Each row of a before or after table is a point. One or more steps were done to the points. Then noise was added and the rows were shuffled. The steps act on columns, c1 being the first. Write out the steps. A step turns or swaps two columns, mirrors them in a line or flattens them onto one, adds a multiple of one to another, or multiplies or shifts one. Angles are multiples of 10 degrees, from the lower column toward the higher: turns from -170 to 170, lines from 10 to 170 but not 90. Use the fewest steps. Two steps may share a column if one is a turn and the other turns, adds or multiplies; they go together, in the order done. Otherwise the lowest column goes first.

Before (12 x 2)
[[ 18   1]
 [ 22  30]
 [ -4 -15]
 [ -3 -27]
 [ -9 -11]
 [  0 -10]
 [ 29 -31]
 [ -8 -31]
 [-95  -8]
 [ 18 -20]
 [ 27 -24]
 [  8 -18]]
After (12 x 2)
[[-28  -4]
 [-12  -9]
 [ 29  22]
 [-15  -4]
 [-10  -1]
 [ -9 -94]
 [-24  28]
 [-31  28]
 [-17   5]
 [-21  18]
 [  0  18]
 [-30  -7]]
Steps: swap c1 and c2

Before (8 x 8)
[[-18  29 -10 -32 -29 -29 -54 -25]
 [ 25  -6  14  49  28  -7   5  -2]
 [ 17  46  37   0 -31 -24 -42  -4]
 [ 12 -37   3  42 -23   4 -11   6]
 [ 17  -7  31   8  14 -28  30  11]
 [-36 -17   4   8   1  25  10  13]
 [ 12  -9   0  21  12  -3   5  39]
 [ -1 -52  20  16  18  26 -10  24]]
After (8 x 8)
[[ 26  -6 -24  27 -31 -29  31  12]
 [ 34  44 -19 -70  59 -25 -41  -5]
 [ 10 -18  36  -2  -7  27  12  12]
 [ 21 -54  -3  33 -49  26  -9  24]
 [ -1 -10  -9  12 -39  -3   3  39]
 [  2 -39 -12 -80  12   3  -9   4]
 [  8  -5 -30  34 -89  -5   4  -4]
 [ -6  31  19 -48  79 -31 -55 -24]]
Steps: turn c1 and c3 by -100 degrees; multiply c5 by 3; turn c4 and c5 by -130 degrees

Before (11 x 14)
[[-60 -22  26 -45   1  36 -27   2 -12  -4 -19  29   7  31]
 [  1  -9 -14 -22 -17  18  23   5  30 -19  24  11  -7  36]
 [ -3  -7   0  11 -24  50  15  19  19   5  24  -5  -8  26]
 [  8  11  -7 -24  -1  24 -15 -12 -22 -34  -9  20 -18  22]
 [ -3   9   5  -8  36  22  -5  -6  -5  35 -12  29  21  30]
 [  1   4  20  -2  -6  -1  21  10   5 -10  -3 -15 -14   8]
 [-12 -29   3  20  43  38 -18 -15  14  25 -10 -12  -8  -8]
 [ 12  37 -28   3  46   0  11  10 -15 -22 -21 -10  37  -3]
 [-19   6 -10 -14  -9  43  15 -16 -21  -5  31  43 -18   0]
 [  1  -7   7  21   5  -7   7  30  -7  24   7  27 -41  32]
 [ -9   9  24  12  17 -16  -9  -2   8 -20 -17  46 -11   5]]
After (11 x 14)
[[-30 -22  27 -44   2  37 -26   0 -12 -11  56 -30   7  29]
 [-13   9   4  -8 -29 -19  -5 -22  -5  38   1 -29  21  31]
 [ -5   9  -5 -22  -9  13 -15   8 -23 -30  -9 -18 -18  22]
 [-19  37 -27   4 -21 -33   9 -41 -15 -11 -16  10  35  -3]
 [-15 -31   5  21 -40 -21 -20 -23  12  18  10  10 -10  -7]
 [-17   9  24  12 -13 -35 -11 -13   9 -17   5 -46 -13   2]
 [ 22 -11 -13 -22  13  40  21   9  30 -23   2 -11  -9  36]
 [ 28   6  -9 -15  -5  36  17  17 -20  -3  24 -42 -19   0]
 [ 21  -7   0   9  30  95  15   6  18   3   7   5  -8  25]
 [  7  -8   6  21  19  24   6 -24  -8  21   0 -28 -44  34]
 [ -1   4  18  -2  11  18  20  -3   5 -10  -2  14 -15   8]]
Steps: turn c1 and c11 by -80 degrees; add 0.3 times c2 to c10; turn c5 and c8 by -130 degrees; add 1.5 times c5 to c6; multiply c12 by -1

Before (12 x 32)
[[-38 -19  68 -26 -30  15  13 -14 -12 -35  -9  -6  10 -24 -10  26 -25   7
   -7   7 -15 -24  11 -26 -19 -26   6 -10   6  21  25 -25]
 [ 14  -1  -5  39 -12  17   8   8 -11  -4   8  -2   9   3   0  27  19  -5
   85   5 -18 -14  12 -22  38 -30  11 -30   6  12  23   8]
 [ 13   9 -14  39  -1  18  -5 -10 -17  -8  -8   4  -4   5 -14  21  11  -1
  -17   6 -15  18  14  -5 -13  13 -11 -22   9  27  30  35]
 [-21  -8  28  34 -21  -7   3  10 -12   6 -11  -3  22 -21  -7  23  22   5
  -15  35 -12  26 -21  -5 -15 -24 -35 -10 -13  20  18 -23]
 [  9   0 -25  23   2  -2 -23 -11  26   3 -17 -21  12  -5 -16  21   5  -3
  -12  -1  -4 -23 -41 -25   4  -1  50  10  -9  26  13 -29]
 [  2  11 -14  29   5 -10 -38  -8  61  -4 -12  -6   2   4 -32  -1 -14   1
   -7  15  -3 -11   0 -27   4 -14 -29 -21   1 -33  28  -8]
 [  2   8 -12  39 -18  21   5 -12 -20   5  12  -5  -1   0 -17  -1  12   0
   -3   6  -6 -17  -6  25  -9 -25 -38 -15 -25  20  20 -17]
 [ 13   0  -3  26  -9 -47 -11  19 -13   6  -7 -12  -3  -4  15  21  23 -20
   18  24 -36 -23  14  40 -16 -10 -34  20  -1 -15   3 -25]
 [  0   1  72  10  -4  16 -14  -7 -12   4  -2   3   4   3  20  42  23   7
   13   4  -9   3  -8  17  -1  14 -37 -19   8  -4 -43  -6]
 [ 15  -3  16   8   6  -9  11   1  -5 -12 -17  -2   8 -28  13   4 -31   8
  -10  -5  -6  -3   7  -4  -2  -5  26  -6   9 -13  12 -18]
 [  9   7   9  21   6 -33  -8   2  -2   6  -2 -10  17   6  20  13   4 -27
  -18  -2 -13 -25  -4 -14   7 -30 -28  39 -42   5  30 -23]
 [ 12   0 -11  31   5  -8   7  32 -11 -10 -11   7  17  -9  14  22 -25 -13
   40   9 -28  19   9  -6 -15 -24  10  -3 -15  24   4 -11]]
After (12 x 32)
[[  0  12  -5  27   5  -9 -39  -1  62 -16 -10  -5   2   3 -96  -2 -13   1
   -7  14  -4 -12   9 -27   5 -13 -28 -11   1 -34  28  -9]
 [ 12   8  -7  39   0  17  -7  14 -15 -15  -8   3  -6   6 -42  25  10  -1
  -20   5 -13  18  12  -3 -21  13 -11 -29   8  27  31  35]
 [ 16   0  -3  40 -12  14   7  14 -13  -3   7  -4   8   4   1  27  19  -4
   85   4 -18 -14  -2 -19  34 -28  11 -28   5  13  23   7]
 [ 10   1 -11  32   7  -8   7  16 -13 -12 -11   7  16  -8  41  20 -23 -16
   38  11 -29  20 -30  -5 -11 -24   9 -12 -16  24   3 -11]
 [ -1   0   6  10  -3  15 -17 -10 -12  71  -3   6   4   4  58  41  21   6
   12   3  -9   4   7  16   0  16 -36 -22  10  -3 -46  -4]
 [-20  -8   6  38 -21  -6   2 -19 -12  28 -11  -1  22 -21 -19  24  23   5
  -15  37 -12  27 -12  -4  -7 -25 -36  -6 -13  19  16 -23]
 [  7   7   6  21   8 -34  -9  -3  -2   7  -1 -10  18   5  60   9   3 -24
  -20  -2 -13 -24   0 -13  15 -29 -28  53 -40   6  30 -23]
 [-36 -19 -36 -26 -29  14  16   7 -12  69  -9  -8  10 -26 -28  28 -26   7
   -7   9 -14 -21  13 -25 -14 -26   4  -1   8  23  26 -26]
 [ 13   1   8  26  -8 -45 -11  17 -13  -2  -5 -11  -1  -4  46  22  22 -20
   17  23 -35 -23 -17  42 -10 -11 -35  38  -2 -15   1 -27]
 [  8   0   3  23  -1  -3 -23 -42  28 -26 -18 -23  13  -5 -48  20   5  -3
  -12  -1  -4 -25   4 -25  13  -2  52  42  -9  26  13 -29]
 [  3   7   5  37 -18  21   3 -10 -21 -10  10  -6  -1  -1 -50  -3  13   2
   -2   7  -6 -17  10  26  -3 -27 -39  -4 -26  19  20 -17]
 [ 15  -4 -13  11   9  -8  10   7  -5  15 -18  -2   7 -25  41   6 -30  10
  -12  -6  -5  -4   0  -5   3  -4  24  -5   8 -16  12 -17]]
Steps: swap c3 and c10; turn c8 and c23 by -80 degrees; add -1.5 times c12 to c28; multiply c15 by 3; add -0.3 times c32 to c25

Before (12 x 64)
[[ -5 -13   0   3 -25 -11  -9  17  -8  10  -8  19  10  -3 -14   3  -6  -7
    0   0  28 -24  -6   4 -19   0   5  10  -2  -3  -9 -12  12  -2 -12   9
    6  -4  -2  -6  13  -8   7   8 -15   2   1  12 -11   6  11   8  -6  -8
    1  -8   0   4   4   5   8  19   7   4]
 [ 24  21   2 -11  -3  22  -1 -28  -1   4  -2  -7 -19  -2  15  -9   1  -8
  -22   6 -10 -13  -1   6  -4   2  20   4  -8  19   7   3  -3  -1   7 -13
   15  -3   3 -13   8  21   3 -20  -5  20  15 -13   7   8  12 -10  -8 -12
  -11   3   5   6  -7   5 -15  -9  12  12]
 [ 22  18   4 -12  -1  21 -11 -13  -5   7  -5  -1 -23   6  24  -4  18   1
   -5  10 -14 -10  23   2  -7   1   9  10  -3   4   1   2  -8  -6  -5 -21
    1  -4   1   6   1  21  10 -10 -13  13   8 -15  11   7 -13  -4   4 -17
   -5 -16   3   3 -13   7   0  -1  14  15]
 [ 17  19  -3  -7   9  15   1 -12   0   0   3  -7 -15  -2   9  -7   6 -10
   -9   7 -19 -11   9  17   5  -3   8   6  -2  13  16  -1  11  -5  -4 -12
   15  -6  -6  16  -4   5  12 -11 -17  24   2 -26  13  23   7 -19  -8 -24
   -6  -4   6   7  -3   6  -1 -10  20   5]
 [ 11  26  -9 -23  -9  -3  15  -9  13 -15  -7  -6 -14  -9   5  20  -8  24
    7   0  -2  16   5 -13   6   5   0  11  19  15 -16 -12  -1  11  -3  22
  -29  14 -13   3   8   5   2   3 -25  -3  14  17  31   9   2 -11  -5   6
  -22   5  -6 -12   5  17  16 -34 -10   5]
 [  4 -12   2  17 -16  -4  -8  19 -20   0   8   9   1  -7 -14 -12  -4   7
   -3   2  25  -1 -11   3  -3   1   3 -14   7  -9  -1 -13  12   6 -15  13
    5   0  -8  -7   8 -18 -10  -2   5 -15   4  23   2   1   9   2   1 -11
    1  -2  -8  -6  -4   2   7  23   9  -1]
 [  5  32 -23 -12  -7  -5  -2  -9   8 -16 -12   0   1 -12  18  19  -6   9
   12   3  -2   8  -3  -9  13   5  10  12  21   6 -22 -15 -15   9   0  12
  -21   4 -18  13  15   7 -10 -10 -18   0  14   1  11   9   1   7  -5  -6
  -19   3 -13 -20   2  22  11 -16  18   1]
 [ 15  11   5 -15   1  32  -9 -17   0  13   7  -3 -16   2  18  10  13 -13
  -18   1  -6 -17  19  10  12   3   5  -7  -7  17  14   1  -2  -2   6  -9
   10  -4   0  18   3  30   7 -23  -6  16  15 -18   7  14  -1  -3 -16 -22
   -3 -19   2  -2   3   2  -8 -24  12  11]
 [ -8 -12 -11   7 -24  -7 -12  12   4  11   3   7  -3   3  -4 -18   7   2
    5   3   5 -13  -9  13 -14  -3   1  -3  -6  -2  -1  -5  17  -1   4  14
   12   1   7  -3   3  -4 -11  -3  -9  -9   2  10 -11  -4   7   0  -2   0
    3  -7  -6   2  11 -15   9  28   8 -11]
 [ -3 -11  -5   7 -14  -8 -13  12  -9  -1  -4   5  10   5  -1 -10  -3   5
    2   2  24 -12  -6  -1  -8 -12  -4 -25  -5  -4 -15   0   8 -10 -11   0
   11  -2  10  -4  18  -4  -6   8 -14 -12 -12  16  -4   5  13   9 -13 -11
   -6   1 -14  14   3   5  18  17   4 -10]
 [  4 -14  -3  -2  -8   3  -1  14  -9   6   0   4  -5   0  -2  -6  -8  13
   10   8  16 -20 -15  14 -17  -7   4  -4   2  -3 -13 -12  11  -1  -4  15
   -2  -5  20  -4  19 -12   3  -7  -3 -15  -1   0  -6   6  13   8  -9 -24
    2  -4  -4  -5   8  -2  19  21   7   8]
 [ -7  -8   1  27 -18  -2  -2   0  -7 -11  -5   5   7   7  -8 -15  -6   0
    3   6  16 -18  -3  -4 -14  -1  10  -5  -1  -4  -2  -9   8   6  -5  29
    5  -3   2  -2   8   3   0   8   2  -6  -7  10   0   8  10  15   0 -20
    4  -3   0   1   0  -9  19  17  -3  -6]]
After (12 x 64)
[[ -5 -13  -1   3 -24 -33  -9  17   7  10  -8  18  10  -3 -14   3  -6  -4
    0   0  28 -24  -6   4 -19   0   5  10  -2  -3  -1 -12  12  -2 -13   9
  -10  -4  -2  -7  13  -8   7   9 -15   2   1  12 -11   6  12   8  -6  -9
    1  -8   0   4   4   5   1  19   7   4]
 [ -3 -11  -5   7 -14 -24 -13  12   5  -1  -4   5  11   5  -1 -10  -3 -12
    1   2  24 -13  -6  -1  -8 -13  -4 -24  -5  -4  -3   0   8 -10 -12   0
  -18  -2  10  -4  18  -4  -6   7 -15 -12 -12  16  -4   4  13   9 -13 -11
   -6   1 -14  14   3   5  13  17   4  -9]
 [  5 -12   1  17 -16 -12  -8  19  10   0   8   9   1  -7 -14 -13  -4 -30
   -3   2  25  -1 -11   3  -3   1   3 -15   7  -9  -4 -13  12   6 -15  13
   -4   0  -8  -8   8 -17 -10  -1   5 -15   3  23   2   1   9   3   1 -11
    1  -2  -8  -6  -4   2  14  22   9  -2]
 [ 11  26  -9 -23 -10  -8  15  -9 -19 -15  -7  -6 -14  -9   5  20  -8 -13
    8   0  -2  16   5 -13   7   5   0  11  19  15  33 -12  -1  11  -4  22
    1  14 -13   3   8   5   2   3 -26  -4  14  17  31   8   2 -11  -5   6
  -22   5  -6 -12   4  17  33 -34 -10   5]
 [ -7  -8   1  27 -18  -6  -2   0   8 -11  -5   5   7   7  -7 -15  -6   0
    3   6  16 -18  -3  -4 -14  -1  10  -6  -1  -5  -4  -9   8   6  -4  29
   -5  -4   2  -1   8   3   0   8   1  -7  -7  10   0   8  10  15   0 -20
    3  -3  -1   1   0  -8   9  17  -3  -6]
 [ 17  19  -3  -7   9  45   1 -11   5   0   3  -7 -15  -2   9  -7   6  14
  -10   7 -19 -11  10  17   5  -3   8   6  -2  14 -21  -1  11  -4  -4 -12
    6  -6  -6  15  -3   5  12 -10 -17  24   2 -26  13  23   7 -19  -8 -24
   -6  -5   6   7  -3   6  24 -10  19   5]
 [ 22  18   4 -12  -1  63 -10 -13  11   7  -5  -1 -23   6  24  -4  18  17
   -5  10 -14 -10  23   2  -7   2   9  10  -3   4  -1   2  -8  -6  -5 -21
    0  -4   1   6   1  21   9 -10 -13  13   8 -16  12   7 -13  -4   4 -18
   -4 -16   3   2 -13   7  34   0  14  15]
 [  4 -14  -3  -3  -8   9  -1  14   0   6   0   4  -5   1  -2  -6  -8 -26
   11   8  16 -19 -15  14 -17  -7   4  -4   2  -3   9 -12  11  -1  -4  15
  -10  -4  20  -4  19 -12   4  -7  -4 -14  -1   0  -6   6  13   8  -9 -24
    2  -4  -4  -5   7  -2  25  21   8   8]
 [ -8 -13 -11   7 -24 -21 -13  12  -5  11   3   7  -3   3  -3 -18   7  -5
    5   3   5 -12  -9  13 -14  -3   1  -3  -6  -1 -10  -4  17   0   4  14
   -7   0   8  -3   2  -4 -11  -3  -9 -10   2  10 -11  -4   7   0  -2   0
    3  -7  -6   2  11 -15  -2  28   8 -11]
 [  5  32 -24 -12  -7 -15  -2  -9  -8 -16 -12   1   1 -12  18  19  -6   1
   11   3  -2   8  -3  -9  13   5  11  12  21   7  29 -14 -15   9   0  12
   -8   4 -18  13  15   7 -10 -10 -18   0  14   1  11   9   1   7  -5  -6
  -18   2 -13 -20   2  22  19 -16  18   1]
 [ 15  11   4 -15   1  96  -9 -18  15  13   7  -4 -16   2  18  10  13  40
  -18   2  -5 -17  19  10  12   3   6  -7  -7  17 -16   1  -2  -2   6  -8
    7  -4   0  18   3  30   7 -23  -6  16  15 -18   7  14  -1  -3 -16 -22
   -3 -19   2  -2   3   2  14 -25  12  11]
 [ 24  21   2 -11  -3  66  -1 -27  11   4  -2  -7 -19  -2  15 -10   1  27
  -22   6 -10 -13  -1   6  -4   2  20   4  -8  19 -18   4  -3  -1   7 -14
   -2  -3   3 -13   8  20   3 -21  -5  19  15 -13   7   8  12 -10  -8 -11
  -11   3   5   6  -7   5  21  -9  12  12]]
Steps: add 1.5 times c1 to c61; multiply c6 by 3; add -1 times c42 to c18; turn c9 and c18 by 160 degrees; turn c31 and c37 by 120 degrees
